Every row gives one point. Each copy is the shape, with its points in the same order, stretched, turned, moved and blurred by noise. Is it also mirrored, or only turned?

Shape, 5 rows:
[[ 13  -5]
 [ 54  -4]
 [-59 -18]
 [ 36 -39]
 [-13  -7]]
Copy 1, 5 rows:
[[  7  -7]
 [ 48 -14]
 [-61  -8]
 [ 16 -39]
 [-23  -4]]
Copy 1 is: only turned
Copy 2 (5 x 2):
[[  8  -4]
 [ 49 -42]
 [-58  33]
 [ 20 -54]
 [ -8   1]]
Copy 2 is: only turned
Copy 3, 5 rows:
[[-16  10]
 [-49  34]
 [ 37 -43]
 [-53  -2]
 [  5  -8]]
Copy 3 is: mirrored
Copy 4:
[[-21 -13]
 [-56 -31]
 [ 45   6]
 [-24 -46]
 [  7  -1]]
Copy 4 is: mirrored

Shape, 9 rows:
[[ 12  -1 -49]
 [-53 -10  14]
 [-28  19  34]
 [ 33  34 -51]
 [ 23  14 -30]
 [ -7 -10  29]
 [-11 -29 -14]
 [-15  11  39]
 [ 47  54 -30]]
Copy 1 (9 x 3):
[[ 13 -20 -31]
 [-14  40  15]
 [ 35  30  25]
 [ 54 -30 -40]
 [ 35 -18 -17]
 [  3   6  39]
 [-23 -10   8]
 [ 32  31  37]
 [ 82 -28 -28]]
Copy 1 is: only turned
Copy 2:
[[-17   8 -52]
 [-12 -45  36]
 [  2  -5  47]
 [-20  55 -59]
 [ -5  27 -40]
 [ 22 -20  25]
 [  2 -38 -14]
 [ 15  -6  43]
 [ -7  82 -43]]
Copy 2 is: only turned
Copy 3, 9 rows:
[[ 31  12 -47]
 [-49  13   1]
 [-34 -22  14]
 [ 51 -22 -45]
 [ 35 -15 -26]
 [-11  11  24]
 [ -3  33 -17]
 [-22 -16  27]
 [ 55 -51 -22]]
Copy 3 is: mirrored

Shape:
[[-20  27 -15  -6  15  13]
 [  6  11 -19 -14 -18 -27]
 [-17  58 -52   1 -25  -4]
 [ -6 -29  16 -33 -16   3]
 [ -9 -39 -32  24  59  67]
 [ 22  63 -47 -40  15 -24]
 [ 22  36 -18  -6 -14   8]
 [ -4 -40  46   3  22 -11]
 [ 14  -3  42 -10 -39 -15]
 [ 26 -22   3   6   2 -29]]
Copy 1:
[[-13  35 -26  10   7   6]
 [ 12  -1 -47 -14 -27  -8]
 [  4  43 -72  17 -33  21]
 [  2 -35  -6  -7  -5   1]
 [ 10  36  12  56  59 -22]
 [  1  45 -86 -34   4  -5]
 [ 33  35 -41 -10 -12  18]
 [-11 -13  41 -12   1 -32]
 [ 23 -19   8 -30 -38  15]
 [ 25  -7 -10 -15 -16 -34]]
Copy 1 is: only turned
Copy 2:
[[  6  27 -14  30  -2  23]
 [  3   6 -33   3 -17 -25]
 [ 24  43 -46  44 -45 -20]
 [-33  12   1 -31  -9  14]
 [  2 -27 -16  28  -9 121]
 [ 27  39 -79   9  22 -27]
 [ 38  27 -35  -2 -22  -8]
 [-18 -29  39  -8  23  24]
 [  6   9  24 -32 -18 -31]
 [ 10 -37 -10 -10  -2  -8]]
Copy 2 is: only turned
Copy 3, 10 rows:
[[ 41  32 -20  -1  18   4]
 [ -7  39 -33   1  -9 -39]
 [ 39  71 -48  15 -32 -13]
 [-13   4   5 -45   5 -29]
 [ 34 -53 -36 -15  29  75]
 [  1  96 -67  18  17  -8]
 [ -3  53 -20  21 -13   9]
 [ -2 -37  23  -4  45 -28]
 [-26  20  34   0  -6 -38]
 [-25  -5 -21  19  13 -32]]
Copy 3 is: mirrored
Copy 4, 10 rows:
[[ -4  47  -7   6 -21  -1]
 [ 14  15 -45   5 -28 -26]
 [ 13  58 -21  12 -76 -26]
 [-33 -19 -36  20   5  -3]
 [ -6   3  49 -54   7  41]
 [ 43  70 -59   0 -53  13]
 [ 31  22 -22  28 -40  -2]
 [-12 -10 -11   7  54 -24]
 [  0 -18 -35  62   8 -36]
 [ 27 -12 -32  -6  13 -27]]
Copy 4 is: mirrored

Shape (11 x 8):
[[-28  43 -48  22 -44 -47 -15 -40]
 [  1  -4  11   8 -25 -75  -6   7]
 [  7  21 -55   6  19 -22  16 -38]
 [ 32  91   4 -72  44 -40  10  -8]
 [-32 -20  -6 -21 -17  67  -8  22]
 [-60  -2 -11   1   1  49  22  25]
 [  4  36 -69  -1   5 -48   7   5]
 [-62 -12  -1 -21  28  28 -11  -4]
 [-21  -6  -7 -51   2  23 -27  -5]
 [ -4  -1  24   9  17  48   5  10]
 [-45 -39   6 -15 -26  42  38  -3]]
Copy 1 (11 x 8):
[[  -8   -5  -12  -27  -46 -105    1  -17]
 [  30  -31   25   27   -8  -44  -26    7]
 [ -39  -19  -34  -31   12  -54   -3  -38]
 [ -71   59   35   -1   66  -30  -18  -31]
 [ -18  -10  -11  -29  -60   55  -10    5]
 [ -41  -19  -11  -31  -57   31   -7   35]
 [ -12   -9  -39  -26   17  -69  -24  -15]
 [ -72  -27    4  -18  -51   13  -27   -3]
 [ -31    3   12  -27  -34   17  -35  -28]
 [ -33    1  -17   18  -34   52   19   -8]
 [ -21  -40   21  -36  -42   47   14   15]]
Copy 1 is: only turned
Copy 2:
[[ 20  15  49 -30 -57 -46  16  14]
 [ 22 -13  46  -1   6 -45  23  61]
 [ 49   8   2   1   0 -50  13 -26]
 [ 68  27  -2 -67  85 -60  14   2]
 [-22 -27 -36 -26 -13  37 -12  -5]
 [-31 -21 -23  -9 -20  45  31 -14]
 [ 62  16   7 -15 -25 -46  38  16]
 [-39 -16 -35 -13   4  -6  11 -12]
 [  6 -23 -38 -32  12 -22 -19   8]
 [-16   8 -19   4  28  30 -17  -8]
 [-20 -64   2  -4  -1  28  10 -16]]
Copy 2 is: only turned
Copy 3, 11 rows:
[[-84  21 -12  11 -44 -30  -2  21]
 [ -6 -17  -5  51  -9 -34 -19  16]
 [-50  42  -1 -36   4 -31  11   9]
 [  7  81  90  -8  -2 -13 -19  -8]
 [-31 -33   2   3  -4  56  40  17]
 [-58  -8  -3  21  24  48  44  32]
 [-49  28   8 -23   2 -38  -9  53]
 [-68 -19  15   6  21  38  14 -10]
 [-35 -24  37 -14  -9  26   8 -10]
 [  2  17 -10  18  12  50  18  -5]
 [-42 -30  -4  28   8  26  72   4]]
Copy 3 is: only turned

Shape (14 x 9):
[[  1  29   7  46 -21 -31 -31 -14 -21]
 [-24  26   0  47  11   7   4 -27 -73]
 [-15 -12   8  49   6  70   4   9 -18]
 [  7  24   1  12  27 -19  -9  98   5]
 [-63 -11 -29 -30  -3  13  -5 -28   0]
 [  4   8  11  76 -20 -17   6  75  -3]
 [ -9  -9 -62 -85  15   9 -10 -15   4]
 [-15  12   5  50 -23 -34 -38 -12  19]
 [ -9  35 -12  66 -11   4  16   9  26]
 [  5 -40 -27  24   9 -35 -13 -24  41]
 [-53  10 -12  39  20  88  -2  21  41]
 [ 14  25  -7 -31 -31 -24 -13   2 -48]
 [  3   1  15 -28  14 -16   4 -14   5]
 [-10   9  14  41 -19 -22  13  14  -7]]
Copy 1, 14 rows:
[[-68  38  -2 -17  -2 -17  -3 -13 -31]
 [-61 -10 -23  25  10  12  56  38 -33]
 [-26  -4  -8  81 -45   2  10  33  -9]
 [ 31  66 -14  42  11  32 -55  16 -45]
 [-17 -47 -20 -26  22  15  -3  26  48]
 [-29  86  12  63   2 -14 -38  43 -32]
 [ 58 -30 -52 -49   5  20   8  -4  17]
 [-76  44  10 -27  -5 -25 -42 -11   0]
 [-61  38 -18  60  13 -27 -16 -19  11]
 [-16  13 -24 -11  18 -76 -53  -6  -3]
 [-43 -25 -34 104 -41  25 -39  -9  48]
 [ 20  15   3 -53  19  20  51   7 -23]
 [ 11 -17   8 -17  41  -6 -19   1 -21]
 [-41  32  10  22  33 -15 -10  26  -9]]
Copy 1 is: only turned
Copy 2:
[[-26  36 -25  38 -28  -3  13   0 -26]
 [-32  40   4  28   3 -22   0 -15 -93]
 [ -3 -20  12  -8   2   9  30  26 -74]
 [-23  18  51   7  69  -1  43  24  39]
 [ -5  17  52 -41 -48 -57  11 -10 -17]
 [-65   4 -12   5  43  14  42  44 -10]
 [ 68  25  58 -42  -3 -57 -23 -19  34]
 [-44  10 -17  10 -57  -7  25  -7  -4]
 [-46  -1 -39 -27   5  18  29 -26 -23]
 [ -4 -48 -10  10 -36 -28 -12 -12  44]
 [-23 -34  47 -64 -24  25  57   0 -44]
 [ 39  74   8  16  12 -42  -1   7  -9]
 [ 33   7  15  18 -12 -51  34 -30   6]
 [-37  15 -14   6  -1 -21  30   7 -24]]
Copy 2 is: only turned
Copy 3 (14 x 9):
[[ 19   2 -35  41   7 -36   2  26  -6]
 [-32  -6 -14  69  30 -18  40  24 -42]
 [-42  12  -9  -1  14  43  18  19 -52]
 [ 11   3  59 -64  -1 -58  -7  68  13]
 [-61  -3  -7  -8  18 -18  31 -51  27]
 [ -4 -25 -21 -38   4 -29 -12  85  -3]
 [ -8 -19  41 -36   1 -19  23 -93  23]
 [ 12  20 -48  12  21 -26 -21  23  34]
 [  8  -7 -35   5  11   4  36  51  12]
 [ 17 -33 -23  10  39  24 -32 -14  43]
 [-57  43 -12 -54  28  46  55  11   2]
 [  3 -13   9   2 -35 -60   0 -22 -15]
 [ -1  -2  26  20 -22 -19 -10 -25  35]
 [-13 -19 -23  12  -9 -28  -3  42  12]]
Copy 3 is: only turned

Shape:
[[  4 -14 -12   0 -23 -18 -18   6  17  -3  11 -62]
 [ 64 -13 -19  -9 -21 -26   0 -22  22 -24 -12   4]
 [-10  14 117  14  96 -23  12  -6 -10  -8  -4 -12]
 [-23 -22   5  83 -17   7  25   5 -19  19  16  18]
 [-20 -21  -9  -2  62 -44  25   1  26  17  17   2]
 [ 43 -17 -17  48   3 -46  -3  -4 -24   7  14  16]
 [ 34  -7 -18  52 -17  -2  13 -13   7  26 -33   5]
 [-31 -12   1  24 -18 -42   8  -6  10  22   8 -14]
 [  7 -26  -3  -7  -2  33  18   9 -18  10  -7   4]
 [-24  68 -23   3  12 -17   3 -49 -18  17 -20  17]
 [-17 -16  20 -14  11   3 -22  -3  65  22  15   8]
 [ 10  -2 -13   0  17 121  -1 -44   0  21   5   1]
 [-22 -27   2  -5 -20 -22 -51  -8 -15  19  -3  14]
 [  0 -23 -12  68  17   2 -28   0  -7 -26 -46  13]
 [-30  97 -12  -5  17 -39  12  -7 -13   1   7  17]
 [ -2 -12 -20  26 -26  20  25 -37 -14  -7  12   0]]
Copy 1 (16 x 12):
[[-19   8  40  -5 -27  36 -37   6  36 -19 -20 -41]
 [ 45  21   0  40 -50   1 -35  10  -8 -23 -33  25]
 [ 41 -45  49 -39  71  62  43 -10 -19  58 -39 -22]
 [-42 -20  -2  30  31  -4  46  66  16   0 -55 -14]
 [ 18  -6  52   1  25 -33 -19  19 -37  22  -8 -46]
 [ 13  -1 -14  60  15  -6 -38  51   9  16 -55  24]
 [ 16  28 -24  30  12  -9   4  37  23 -22 -46  16]
 [-25  23  28  21 -11   4   3  35  -3  21 -18 -44]
 [-12 -11  -8 -14  21  15  25   6 -24 -34 -11   3]
 [  7  35 -54  21  15 -38  12 -44  -1  45  -5 -17]
 [ -8  17  89   1  -4  -5  15 -18   5  -8  18 -21]
 [-19 -24 -14  -8  54   9  48 -80  27 -76 -16  -4]
 [-52  47  24  11   4  15 -10   1 -11  17 -12  11]
 [-10   9  -2 -22  31 -14   1  30  31   0 -94  36]
 [  6  -5 -48   8  -1 -32   7 -25   5  82  18 -21]
 [-16  -8 -20  34 -11   5  21   5  -5 -27 -45 -21]]
Copy 1 is: mirrored
Copy 2, 16 rows:
[[ 56   6  14  16  13  38  10  33  23 -27   5  -3]
 [ 23 -28 -26  12  -2 -37  36  33  16 -40  -7  36]
 [ -8  -7  25 -52 100  -1 -71  -2  14  40  25  29]
 [-35 -15  45  62 -10  42  -4 -24 -18  36  -6 -25]
 [-46  37 -18  -4  39 -10   0  35  44  11  33 -19]
 [  1  -8  -4  40  -1 -34  20 -15 -24  -2  21  -9]
 [  0 -54   1  43 -22  -6  -3  30 -10  -4 -10 -15]
 [-12   3  40  12  -2  18  -2  14  30 -23  17 -34]
 [ -4 -14 -39  -4 -11  34 -13  12 -23   4 -14  -2]
 [-36   7  40 -46  -6  11 -44  52 -36 -47   2  14]
 [ -6 -17  -2 -35   6  26  27  45  46  26  36  13]
 [-27 -61 -40 -24  -5  86   0  56 -81  40 -23  50]
 [ 10  -5   6 -19 -27   6 -19 -14  -3 -35  57   1]
 [ 13  -8 -13  60  -9  -1 -47  18 -11  18  22  38]
 [-36  63  68 -64   4  -2 -40  44 -10 -20  -5   8]
 [-11 -19  10  29 -12  52  12   8 -25 -24 -24  19]]
Copy 2 is: mirrored

Shape:
[[-20  -8  35  50   5  40 -41 -21  37  38 -55 -28]
 [ -3  66  22   0  18 -19 -16  15  28 -39  23 -37]
 [-29  67 -34 -10   9  27 -53  41  35  -2  21  28]
 [-21  19  67 -28 -21  28  26 -50 -44 -36   3  48]
 [-42 -18 -38  48 -56  51  24 -26 -39 -41 -38  14]
 [-28  -9 -23 -15 -13  39  -9  42 -45  24  50  -2]
 [ -9  36 -10   8 -58 -26 -65  32 -37  25  43 -10]
 [-14   3  29 -32  15   0 -49  45  49  12  30  30]
 [ -3  48  -4 -25  20 -35   7 -13 -28  -1  -9  53]
 [  3 -10  38  -1  46 -27 -32  -3 -46 -13   5 -31]
 [-11  28 -24  14 -33 -37   1 -25  37  26 -35  42]
 [  1 -16  12 -33  14  35   1  38 -26  -2 -16 -44]
 [-83  46 -12 -25 -29 -33 -29 -49 -38  -6  17  16]
 [ -1  50   8  -3   8   7 -28 -61  51 -15  43 -26]
 [-44 -12  -5  43 -15 -30  -2 -16   1  48  -9  18]
 [ 17  31 -18 -31  26  -7 -64  44  -5 -54 -19  -7]]
Copy 1:
[[ -5  46  -7 -44 -25   8  -2 -13   3  -5 -59 -41]
 [-50  17  14 -52 -14  -7 -22  -3  22 -20  21  58]
 [-31  57  31   1  26 -89   2  14  59   7  12  27]
 [ 30 -10 -24  10  -4   9  26  31 -51  -9 -46  71]
 [-25  -8 -32  38   2  14   5  35 -43  68 -56 -44]
 [ 10  10  58  54  43 -15 -11 -12  18  22  35 -20]
 [-22  42  29 -15  58 -32  28 -72  23   8  49  18]
 [  7  29  19 -23  38 -26  -7  -6  68 -21  -3  37]
 [  0  26 -29   5 -10   4  24  22  21   2  28  66]
 [-10  27  28 -29   5  69   0   2   9 -17  37  29]
 [-17  25 -74 -12 -13 -22   6 -23  30  14 -18  11]
 [ -8 -21  41  10  -7  34   3  19  18 -14  12 -16]
 [-36  56  -6  40  18  -4   0 -37  -3  -7 -19  48]
 [-46  38 -12 -40   9 -48 -45 -22  -5 -57   3  32]
 [  3  38 -27  12  -7  28 -20 -39  20  37 -19 -15]
 [-52  28  22 -38  29  -9  39  39  48 -21  37  33]]
Copy 1 is: mirrored
Copy 2, 16 rows:
[[-31 -44   1 -49   5   6   7 -19 -21 -15  64   3]
 [-42  -8   7   9   2  24 -54 -20  78   6  -3  43]
 [ 11 -27  22  -3 -57  45   3 -36 103   9  -8  -2]
 [-36  39  14  39   4  45  14  36 -35  -5 -56 -19]
 [ 34  55 -17 -28 -39  15  19 -10 -48 -49 -17  -2]
 [ 41  -5 -31  -3 -30   5  14  -1  27  44 -19 -22]
 [  6  36 -31  31 -38  32   1 -65  53  67  23   6]
 [  7 -27  13  18   8  48  44 -36  88  20   6  23]
 [  5  33  67  31 -32  10   0  28  -2  42  -4 -12]
 [-11  -2  18  32  44 -14 -58 -10 -24  47   9  -2]
 [  0  38  39 -14 -41   8  66 -13  16  -4  54  21]
 [ 23 -12  -4 -28  18  20 -25  28  11  36 -16  -9]
 [-42  45  25  10 -24 -17  11 -56  -7  46 -20 -11]
 [-66  -5 -10   9  21 -13 -19 -10  71 -44  12  -2]
 [  2   8  15 -16 -30 -28  50 -25 -29  23  55  24]
 [ 32  16  40  19  13  58 -54 -41  70  27 -12   0]]
Copy 2 is: only turned
